Every row gives one point. Two turns around zero, p and q, are shown by what they do to some points. Where does a point land after both, in the order given? Backwards means that the second turn is done in reverse. Each puzzle has new turns, and all numbers are rounded.
In the rows, zero is written as 128.

Turn p:
[106 138] => [108 141]
[111 151] => [114 153]
[155 125] => [154 121]
[ 78 116] => [ 77 123]
[191 110] => [188 102]
Turn q:
[142 177] => [148 175]
[107 128] => [107 131]
[136  79] => [130  78]
Where do these land?
q, then p: [101 123] => [101 130]
p, then q: [183 147] => [186 132]
q, then p: [ 98 151] => [105 158]
p, then q: [130 147] => [135 146]
p, then q: [128  71] => [113  73]

Turn p:
[158  75] => [175  89]
[122 139] => [119 136]
[ 87 132] => [ 88 117]
[145 166] => [131 170]
Turn q:
[138  96] => [130  95]
[133  79] => [121  79]
[106 167] => [116 171]
[134 170] => [144 167]
Where do these land?
p, then q: [ 80 141] => [ 79 135]
p, then q: [143 121] => [144 123]
q, then p: [141  81] => [147  83]
q, then p: [147 170] => [142 172]

Turn p:
[123 115 160] => [132 131 162]
[116 106 173] => [130 129 179]
[141 175  98] => [127 156  78]
[ 95  96 131] => [101 101 154]
[165 148  77] => [149 123  66]
Turn q:
[ 79 170 138] => [ 94 184 128]
[150 131  81] => [156 120  85]
[164 121 159] => [155 113 165]
[120  89 134] => [107  94 134]
Where do these land?
p, then q backwards: [126 137 100] => [116 121 102]
q, then p: [151 138 142] => [153 139 135]
q, then p: [111 106 114] => [106 106 127]
q, then p: [132  84  86] => [121  69 116]
q, then p: [119 175 198] => [133 206 162]

Turn p:
[116 131 162 106] => [125 114 162 107]
[185 110 146 115] => [191 123 134 122]
[ 95  87  70 147] => [ 95 101  62 147]
[141 154 107 104] => [132 159 117 100]
[104 157 155 168] => [ 99 142 165 164]
Turn q:
[101 118 131  65] => [ 91 110 144  74]
[175 103 106 151] => [178 101 108 144]
[167 147 120  91] => [163 136 134  83]
[ 95 133 115 144] => [ 99 137 107 142]
[ 83 100 163 150] => [ 82 112 152 168]
[146 166 134 167] => [154 171 124 157]
Where do these land?
p, then q backwards: [139 133 139  89] => [148 136 128  92]
p, then q: [145  31  90 135] => [165  54  63 137]
q, then p: [127 171 102 131] => [118 172 116 109]
p, then q backwards: [122 124 151 157] => [125 112 155 149]
q, then p: [126 124 153 162] => [126 132 144 167]
p, then q: [146 130 136 132] => [146 134 135 132]
p, then q backwards: [ 90 184 125  91] => [ 86 166 143  78]

Turn p:
[167 180 178 128 107  93] => [160 188 181  99 131 119]
[ 67 113  78 123 111 136] => [ 69 105  81 117 107 136]
[ 95 149 169 130 123  87] => [ 91 150 180 112 124 115]
[114 149 113  99 162 129] => [114 112 124 106 170 139]
[ 92 173 129 158 145 103] => [ 79 169 137 129 157 118]
[164  87  97 121 128 179] => [174  91  82 152 118 147]
[129  92 109 127 147 157] => [135  89 104 154 130 135]
[191  94 148 144  98  97] => [187 138 144 137  90  81]
[133 116 130 124 131 172] => [143 111 118 148 125 162]
Turn q:
[ 85 128 119 177 126 142] => [ 87 127 144 173 140 149]
[104 146 125  99 146 129] => [107 145 110 107 149 116]
[176 146 109  99 173 134] => [178 169  96 106 141 134]
[108 104 167 120  86 118] => [106  82 159 110 113 109]
[129 116  98 128 151  92] => [145 126  97 155 143 103]
[142 147 139 161 162 115] => [149 161 151 153 145 121]
[107  94 145 155 120 168] => [110  96 156 136 143 170]
[197 144  96 110 156  98] => [198 163  90 129 113 110]
[104 127 155 102  31 157] => [ 70  83 149  82  63 139]
Where do these land?
p, then q: [148 102 149 115 146 141] => [161 108 150 131 131 141]
p, then q: [ 84 125 129 126 149 100] => [ 97 110 133 131 163 103]
q, then p backwards: [159 120  37 124 134 164] => [142 134  77 144  97 210]
q, then p: [124 145 158 155 131 127] => [123 146 166 136 130 136]
q, then p: [154 217 114 108 105 122] => [115 189 119  56 116 148]
p, then q: [157  95 153 144 105 106] => [147 117 156 135  85 102]
q, then p: [ 71  93 156 124 126 135] => [ 93  75 154 152 132 122]

Turn p:
[100 168 101 104  98 168] => [115 192 141 120  93 148]
[ 77 157 150 145 170  75] => [ 92 119 186 159 181 113]
[162 120 162 116  95 150] => [163 114 127 100  88 112]
[143 158  64 165 151 115] => [135 171  93 177 169 130]
[162 100 108 111 100 127] => [131 124  79 107 108 115]
[139 100 144  90 149 153] => [137 108 125  79 131 155]
[113  93 167 166 133 107] => [122  67 145 156 126 122]
Turn q:
[154 157 135 155 116  88] => [138 152 151 153 131  81]
[ 36 125 128 139 132 122] => [ 49  94 122 138  95 137]
[152 157 148 154 131 160] => [142 167 157 145 128 154]
[153  82 133 155 127 131] => [166  92 143 148 137 137]
[155 110  76  80 120 159] => [168 131  63  99 134 148]
[ 73 127 114  78 113 141] => [ 90 117  90  84  96 139]
[152 153 143 151 170  62] => [112 141 159 153 183  73]
[148 112 149 112 114 160] => [159 127 141 102 119 154]
Where do these land?
q, then p: [113  95 166 151 140  91] => [114  62 144 125 129 127]
q, then p: [169 102 151 131 102 115] => [158  99 114 103 134  94]
q, then p: [144 161  91  93 148 126] => [117 178 121 129 168 133]
p, then q: [ 76 132 105 113 157 115] => [ 73 130 137 127 126 164]
p, then q backwards: [ 75 108  58 140 128 181] => [ 82 161  99 150 146 207]
q, then p: [147 146 105 153 127 139] => [153 145 125 159 133 123]
q, then p: [103 157 159 147 102 120] => [115 124 165 138  96  99]
q, then p: [151  93 136 146  78 119] => [152  97  95 121 107  88]
p, then q: [175 158 180  78 170 147] => [159 149 143  55 186 123]

Turn p:
[165 148 161 139 186 124 152 109] => [189 137 180 121 151 139 125 122]
[ 58 147 145 101 118 109 140 158] => [ 53 156 157 126 123 147 138 122]
[ 89  95  48 110 138 148 133 116] => [ 93  93  76 130 169 123 162  82]
[150  93 171 126  94 110  47 122] => [118 100 121 136 115  92  71 205]
[129 164 139 134 134  92  93 133] => [126 167 135 153 146 131 108 162]
[160  96 101 110 119 102 167 125] => [143 134 101  67 137 110 139 116]
[144 132 141 172 123 160 147  95] => [171 116 140 151  98 107 127  99]
[130 171  95 121 113 206 127 115] => [141 106  93 170 104 180 116  79]
[127 106 151 140 126  99 144 179] => [116 143 148  99 110 120 165 167]
Turn q:
[159 111 116 125 113 183 160 164] => [170 104  93 109 123 157 125 175]
[137 175 114 145 104 167 131 102] => [149 163  87 112  91 140 128 107]
[134 106 131 155 102  81  72 151] => [ 78 112 147 161  91  90 117 153]
[111 121 139  94 132 137 157  85] => [134 133 142  82 153 140 152 101]
[167 139 111 115 116  78 181 197] => [179 128 122 146 162  63 119 191]
[ 92 149 172 113 119 121  93 143] => [ 96 174 169 139 123 147 124 143]
[ 91 124 108 179 176  91 156  82] => [102 118  97 161 173 107 162  61]
[179 111 151 115 161 168 130 130] => [179  91 149 132 113 168 131 128]
[129 135  66 130 136 149 122 123] => [132 115  85 116 129 128  85 107]
[ 81 109 171 108 120 106  77 102] => [ 61 143 187 118 121 140 138 115]
Where do these land?
q, then p: [137 122 136 155  98 133 109 113] => [102 140 110 119 100 115 129 111]
p, then q: [171 138  77 157 123  91 134 151] => [186 138  95 133 142  91  92 125]
p, then q backwards: [155  81 116 132 117 117 139 123] => [150 113 101 121  99 121 158 115]
p, then q: [111 124 108 117 123  99  84 139] => [108 135 110 159 161 132  98 131]
q, then p: [190 135  98 112  91 126  87 181] => [108 139  83 125  99 120 117 214]
q, then p backwards: [ 72 145 182  86 142 128 176 106] => [116 156 114 112 196  79 173 153]
p, then q: [ 96 115 116 139 130 168 141 144] => [114 115 102 104 143 132 169 128]
q, then p: [160 153 122 157  96  95 102 172] => [117 179 103 142 101 104 146 174]
q, then p backwards: [ 83 149 147  99 161 171 156  58] => [126 165  91  83 166 129 205 131]
q, then p: [103 118 178 126 201 152 151  95] => [181  81 178 136 122 132 129  72]

Turn p:
[140 139 215 111 115 141 136 116 110] => [150 112 197 108  88 144 135  95 141]
[130 121 118 120 146 143 115 143 110] => [123 128 130 104 137 133 125 153 115]
[137 139 104 120 124 147 119 118 144] => [134 129  93 118 120 139 118 130 133]
[135 139 147 147 141 134 147 135 160] => [158 122 131 141 142 140 144 124 157]
[ 31 132 115 120 120 141 108 183 110] => [ 46 173 154 127 151 146 106 168 163]
[137 103 106 123 122  94 144 105 116] => [114 116 113 139 132  92 136 107  98]
[137 144 133 119 148 145 133 100 113] => [143 138 126  97 127 140 137 107 115]
[143 134 125 140 107 111 137 133 107] => [126 133 132 146 106 116 148 133 111]
[148 143 106 133 152 110 102 119 154] => [165 143  99 131 142 112 105 134 123]
[126  92 132 166 113 126 132 106 142] => [125 100 125 170 141 146 124 108 111]
[145 123 108 110 120 115 134 149 142] => [127 114 109 129 121  99 131 147 140]
Turn q:
[138 152 142 142 109 132 138  88 145] => [131 127 149 145  97 128 142  98 153]
[144 115 117 135 137 128 111 164 148] => [135 147 101 138 152 123 122 153 142]
[139 126 112 115 175 130 146 164 128] => [148 142 127 112 179 148 138 147 121]
[121 140 122 130  83 170 132  91 114] => [121 127 118 120  66 150 128  95 126]
[100 157 143 101  99 171 112  82 139] => [ 85 138 150 113  75 157 111  98 146]
[133 142 116 131 139  99 128 169 112] => [143 150 125 117 154  99 138 146 106]
[105 119 108 119 129 109 141 144 143] => [113 120 124 115 137 123 153 158 128]
[112 113 143 147 140 126 144 153 126] => [131 125 131 152 139 136 134 154 104]
[160  93 152 117 123  87 138 139 114] => [168  92 136 129 139  97 106 152 129]
[117 137 106 134 125 156 109  71 126] => [ 96 118 115 123 110 146 132  73 140]
[138 115 147 136 149  99 110 143 113] => [137 122 133 143 159 101 106 134 115]
Where do these land?
p, then q backwards: [129 131 142 141 161 123 139 120 163] => [170 125 124 133 159 121 135 123 134]
p, then q: [136  92  95 115 130 102 118  96  99] => [113  99 121 102 141  98 123 108  84]
p, then q backwards: [131 171 109 123 137 133 141 126 159] => [166 136  96 134 118 141 121 140 150]
p, then q: [122 120 133 134  72 136 156 134 108] => [114 108 125 148  81 139 150 146 107]
p, then q: [124 161 141  88 129 121 137 126 151] => [119 127 145 116 119 111 136 132 179]
p, then q: [129  96 143 152 150 181 108 124 142] => [131 131 100 133 147 180  86 126 127]
p, then q: [149 133 141 116 150 116 120 156  79] => [157 135 164 111 126 110 105 155 104]
p, then q: [118  96 115 142 120 116 110 156 118] => [115 137 118 149 145 119 122 148  92]
q, then p: [166 109 113 132  77 117 113 104 116] => [122 105  87 158 106  93 104 120 111]
q, then p: [ 94 170 143 124 146 113 128 120 131] => [125 150 172 124 131 134 137  98 145]
p, then q: [111 128 133 142 137 151 138 146 144] => [125 140 128 141 140 160 133 139 139]

Turn p:
[109  65 170 134  87 120 167 173 158 165 112] => [ 81 140 167 168  88 119 177  99 172 162 148]
[141 138 115  93 188 133  99  86 137 133 124] => [174 131 114  69 133 157  94 130 128 141 132]
[148 164 144  85 140 177 110  97 122 198 149] => [192 152 125 122  77 108  75 161 123 161 145]
[135 129 108 157 104 104 111 111 115 126 168] => [141 114 103 141 144  88 123 104 131  95 122]
[ 97 120 108 131  84  91  94 122 117  74 109] => [ 85 136 131 124 149 134 119  99 134  69  78]
[164 135  71 142 139 153 111 126 112 116  96] => [138  97  91 127 153 149 116 169 143 134  87]
[105  80 153 130 129 119 204 119 118 144 111] => [ 91 119 128 143  94 140 164  81 106 183 139]
[109 143  93 148 146 115  83 164  87 111 137] => [ 99 131 112 104 188  92 108 154 130 113 114]
[105  96 175 157 108  83 189 144 203 140 115] => [122 143 182 165 121 145 212  66 142 144 152]
[141 174 167 132 167 181 101  81 117 154 123] => [186 113 159 124 123 134  60 153  97 158 140]
[ 90 116 104 139  90  93 148 168 158 102 142] => [ 88 165 120 155 153 125 178 105 141  94 129]
[109 155  78 131 114 122 139 150 124  64 123] => [ 96 144  96 138 169 153 146 148 103  84 104]
[157  94 179 112 143 178 142 129 140 143 157] => [135 102 139 137  81 139 113 138 142 149 197]
[182 182 127 101 152 123  94 121  85 122 127] => [163 104 125  76 120 108 106 184 101 106 107]
Turn q:
[162 119  91  86 137 152 119 108 135 139 127] => [156 135  97  91 141 125 155 138 163 111 122]
[108 133 166 138  77 125 168 120 173 109 145] => [125 154 143 149  80 124 148 123  68 130  93]
[126 121 151  84 169 163 144 103  84 125 113] => [167 161 152  88 165 146 118  91 143 133 144]
[ 70 121 124 137 135  71 137 181 129 128  79] => [ 53 127 161 115 137  91  80 154 105 142 139]
[158 149 122  99  65 158  88 164 117 105 121] => [115 115  65 102 106 175 106 118 116  85 109]
[163 136 171 104  90  98 162  90 121  88  72] => [183 126 123  88 120 110  83 120  64 148  84]
[ 78  85 131 116 161 152 131 184 146 154 168] => [ 68 166 179 135 138 163 162 149 159 113 140]
[126 169  93 156 144 138 169 103 118  87 116] => [143 138  97 153 170  85 136  98  91 130 146]
[107 154 134 163 127 161  97 106 117 157  80] => [112 119 113 137 114 106 100  64 167 152 124]
[173 156 151 123 111 151  83 169 165 151 156] => [131 137  97 163  86 171 110 152 166  87 102]
[138 124  83 158 147  95  96 106 111 141 145] => [134  72 118 142 138 105 144 145 155 138 163]
[ 80  88 170 160 131  81 152 141 178  74 147] => [ 99 117 211 163 125 109 142 149  64 115  95]
[171  92  98 169 154 102 149  90  92 162 149] => [167  90 124 143 160 126 162 157 150 196 150]
[131 146 106  99 145 146  96 127 105 173 173] => [139 135 113 122 112 154 145 133 182 112 182]
Where do these land?
q, then p: [113 127 176 113 151  91  91 130 177 111 104] => [100 110 201 110 124 136 126 119 143  84 113]
q, then p: [174 108 126 125 107 152 172  70 125 155 142] => [170 114 100 142  84 126 169 161 129 167 104]
p, then q backwards: [143 148 110  97 171  78  98 175 133  93  82] => [134  48 102  58 135 135 134 148 138 118 120]
q, then p: [123 107  89 167  60 128 180  89 127 142 174] => [111 127  72 173  92  85 167 118  99 185 109]
q, then p: [ 95 154 143 103 181 127 138 134 140  91 131] => [138 107 159  97 151 125 120 126  83  87 148]
p, then q: [133 186 142 121 174  86  79 159 116 146 126] => [159 156 153 105 138 144  62 179 127  98 143]
p, then q: [146 149 162 155 175 125 117 181 158 106 103] => [135 184 181 148 150 175 116 147 134 122 119]
p, then q: [101  99 126 124  85 133 172 135  77 167 123] => [ 86 105 120 121  84  90 128 119 115 181 157]
p, then q backwards: [135  70 116 128 101 154 134 119 108 134 185] => [118 190  95 158 111 130  86 130 119 154 121]
q, then p backwards: [131 173 147  91 125 146  98 162 171 105 114] => [115 143 112  90  73 127  85 110 122  97 146]
q, then p backwards: [120 110 119 157  80 150 132  88  63 114 129] => [132  90 134 147 176 108 186  81 122 121 125]
q, then p: [122 105  81 153 126 165 126  94 140 173 123] => [159 161 110 146 119 147 177  90 130 161 122]

Turn p:
[150 104 191  76 155  79 116 135 109 104 144] => [181 147 176 127 151 197 134 136 122 164 129]
[103 113  68 121 167 121 106 152 152 167  58] => [ 81  77  86 171 116 155  92 184 124 109 130]
[117 139 152 183  84 185 128 148  97 130 155] => [113 189 137 137 111  77 124  73 119  96 132]
[136 118 119 190  91 127 147 138 148 141 180] => [150 114 133 143  80  74 146  76 132 120 128]
[164 132 126 166 123 162 179 127 120 129 160] => [126 124 117 126 138  86 143  61 119 143 154]
[166 154 172  51 144 100 101 112 106 162 167] => [157 154 163 155 189 166 188 150 159 160 107]
[150 121 153 169  86 114 149 125 107 150 105] => [159 142  95 132 121 137 131  81 142  86 138]
[ 94 170 169  76 188  85 122 113 112 103 155] => [119 124 202  94 163 182 170 160 104 139 111]
[135 111  47 122 130 113 123 139 117 104 105] => [139 102  84 131 117 107 116 182  93 135 157]
[ 80  91  97  60 118 140 137 123 137 151  84] => [121 110  90 138 158 138  76 173 112 130  63]
[119 135  95 124 105 124 118 142 147 103  84] => [116 131  85 108  95 132 113 162 123 127 127]
[151 182 159 162  99 141 138 126 136 117 148] => [115 161 129 100 108 114 173  84 151 125 138]
[103  94  77 121 164 136 104  74 139 120 116] => [122  77 140 116 151  99  83 183 140 122 137]
[125 127 168 170 138 164 125 140 165 110 131] => [ 95 141 155 116  94 128 102  84 150 139 140]
Turn q:
[100 104 116 109 160  82 127 149 149  79 130] => [136 118  91  97  96 119 150 137 134  72 159]
[119 165 119  96  87 161 169 168  72 175  89] => [160 210 129 158 149 122 134 128  81 152  69]
[107  88 173 125 105 105 161 178  84 112 117] => [111 189 125  79 152 108 182 138 107 120 139]
[167 153 106 167 159 135 148 135 102 173  98] => [102 131 165 196 126 112 144 122 121 120  84]
[136  93  92 191 141 128 109 109 154  82 103] => [ 89 104 117 166 101 164 157 136 169 120 178]
[ 83 156 130 154 130 151 112  80  71 114 181] => [111 105  88 153 204 104  85 137 109 144 160]
[154 139 175  83 120 155 128 131 141 112 111] => [136 130 136  83 138 176 123 104 114 128  94]
[140 179 153 103 103 108  98 174 155 175 134] => [154 152 135  99 112  94  98  91 165 143  68]
[107 168 111 125 133 151 168 152 169 164 178] => [196 105 131 148 126  84 132  81 114 151 124]
[159  85  91 144 145 151 102  95 122 105 156] => [123  74 136 149 143 157 137 179 152 131 151]
[100 112 151 100 132 126  95  88 162 152 121] => [115 104 118  92  88 132  85 134 111 157 131]
[162  95 118 139 121  85 119  77 155  92 118] => [105 114 162 119 102 164 109 147 157  97 179]
Where do these land?
q, then p: [166  89 147 135  84 132 133 130 108 147 135] => [ 94 138 145 147 139 171 145  96 132 140 100]
p, then q: [ 93 188  72  74 134 167 107 131 213 108  78] => [176 191  50 125  49  89 153 143 110 165 110]
q, then p backwards: [130 159 136 160 104 135  98  85 118 125 150] => [147  93 137 121 164 174 127 113 137 141 107]
p, then q backwards: [145 139 130 132 120  87 121 139 120 170 131] => [144 127  88 138 145 146 143 153 136 103 119]
p, then q backwards: [ 98  87 158 139 107 116  77 128  81 131 129] => [161 158  86  92 102  87 160 115 110 130 119]
p, then q: [176  99 153 118 147 102  99 115  86 122 164] => [120  81 183 120 163 114 142  93 142 123 102]
p, then q: [153 132  89 150 155 140 183 203 194  69 121] => [156 168 139 140 138  82  86 208 105 207 147]
q, then p backwards: [115 116 133 133 112 127 123 112 102 141 106] => [122 136 122 110 137 153 112 151 123 113 120]
q, then p backwards: [104 136  68 126 160 152 125  85 166 136  90] => [129  87 101 150 136  94 125 198 154 149 105]
q, then p: [108 100 155 126 104  66 162 118 126 118 159] => [158 143 175 118 138 141 181 142 111 162 105]
q, then p backwards: [151 207  67 135 185 157 172 185 145  83  83] => [126 126 160 158  74  74 158 169  98 242 129]
p, then q: [109 113 171 145 147 148 104 130 126 170 146] => [ 77 111 116 115 129 141 119  82 133 140 150]
p, then q: [128 116 185 111 119 126 145 100 117 129 120] => [118  91 130 128 121 170 109 114 112 121  98]
q, then p backwards: [118 110 129 109 111 137 145 131  89 143 179] => [136 117 100  92 133 130 127  98  91 104 153]
